Every row gives one point. A path goes straight from each point to the next, and from the last back to the first. The post is the endless flat space through its rows: a point in 2 columns, a line in 3, a plane in 4, and so on, so that a path can go around it. How many times does the path go around the post? Going back the other way cancels.

Post (2 x 3)
[[ -1 -14   2]
 [ 24  26 -44]]
Path (13 x 3)
[[ 33  37   4]
 [ 46 -22   5]
 [ 24  -9 -48]
 [ 18 -24 -45]
 [ 14 -44 -40]
 [-18   2 -50]
 [ -7  23  -6]
 [ 25  27  -7]
 [ 23 -24   0]
 [ 16   2 -41]
 [-19   0 -59]
 [-32 -17 -12]
 [ -4  62 -46]]
Times around: 2

Post (5 x 6)
[[  1  -6  42  27   8   6]
 [ 14   3  -4  33 -12 -18]
 [-28   3 -36  57 -12 -21]
 [-33  22   5 -38   9  -2]
 [-10 -11  18 -37  31 -14]]
Path (22 x 6)
[[-41  25  46  29   5   2]
 [-47   4 -40  18 -44 -45]
 [ 75 -48 -15  14 -40 -37]
 [  8 -16 -26  11  22  -5]
 [-44   9  26  24  27  19]
 [-22  22  -7  11   4 -29]
 [-33  -9 -49  33 -30 -45]
 [ -8 -49 -21  -2   4 -13]
 [-28   8  27  36   3  32]
 [ 67  87  19  20 -36  -3]
 [-31  40 -16  23 -14 -50]
 [-38  -1   3 -18   6 -13]
 [-75   1 -16 -31 -22  16]
 [-46  -9 -27  45  10  15]
 [-43  43  14  -5  18  19]
 [ 14  47  42  20 -29  10]
 [-39  32  14   3 -24   0]
 [ 18  -8  26 -15 -14  -3]
 [ -1  -6  -6  48  -9  20]
 [ -1 -10  -5  20  35 -30]
 [ 24 -22  58  70  37  -9]
 [  1  -7  27  33  47 -12]]
Times around: 4

Post (8 x 9)
[[-13  -2  53 -37 -38  42  -6  59  25]
 [  9 -23   3   7  40 -15  25 -16  23]
 [ 14  -1 -32  13 -16 -34 -13 -17  45]
 [-13  42  47  15  28  52 -15  47  31]
 [-21   1  17   1   3  17  12  57 -42]
 [ 43 -32 -45 -41   8 -44   5  13  85]
 [ -5  47  10   8   8 -23  15 -28  21]
 [-56  -1   6 -17  14 -15 -12   1 -50]]
Path (25 x 9)
[[ -6 -13  -3 -44  49 -20  38 -16  37]
 [-19 -38 -30  36  59 -45  19 -10  37]
 [-12 -14  18   3 -34  -9 -34  57  29]
 [ 19 -14  42 -11  -3  17 -30  30  56]
 [ 27 -29  58  19 -17   4  -9  17  49]
 [-25  38  37 -31   5  12 -59  21  92]
 [ 17  11  18  13  34  -5   0  39  11]
 [ 31 -33   1 -10   9 -20  24 -18  -1]
 [  1   0 -37 -30 -21  -4   7   0  -9]
 [-19  42  39 -56  36  28 -10 -22  11]
 [ 66  25  10  43  -8  -3  37 -13  30]
 [ 19   3   4 -34 -18   4  10 -43  50]
 [ -7 -12  22  15 -15  41   3  21  24]
 [-35 -58  33  -7  16  34  35  33   5]
 [  1 -23 -29   1  35 -30  41  22  24]
 [  2  58 -18 -10  -8  32  -3  31  69]
 [ -5  11  21   1   2   2  42  25  17]
 [-20 -26   3   0  51 -22  12  18  11]
 [ 30   1  -8  -3 -26 -31 -10  29  62]
 [ 32 -40  38 -32  72  10   4 -21  52]
 [ -7 -12 -21  30  -3   3   4 -27 -31]
 [ -5 -28 -28 -33 -30 -17  52 -21  -3]
 [-38 -10  16 -33  44  -3  36 -40  23]
 [  0  30 -25 -11 -16  -3  -5   5  17]
 [-11  11  -6 -32  43  36 -19  22   9]]
Times around: 2
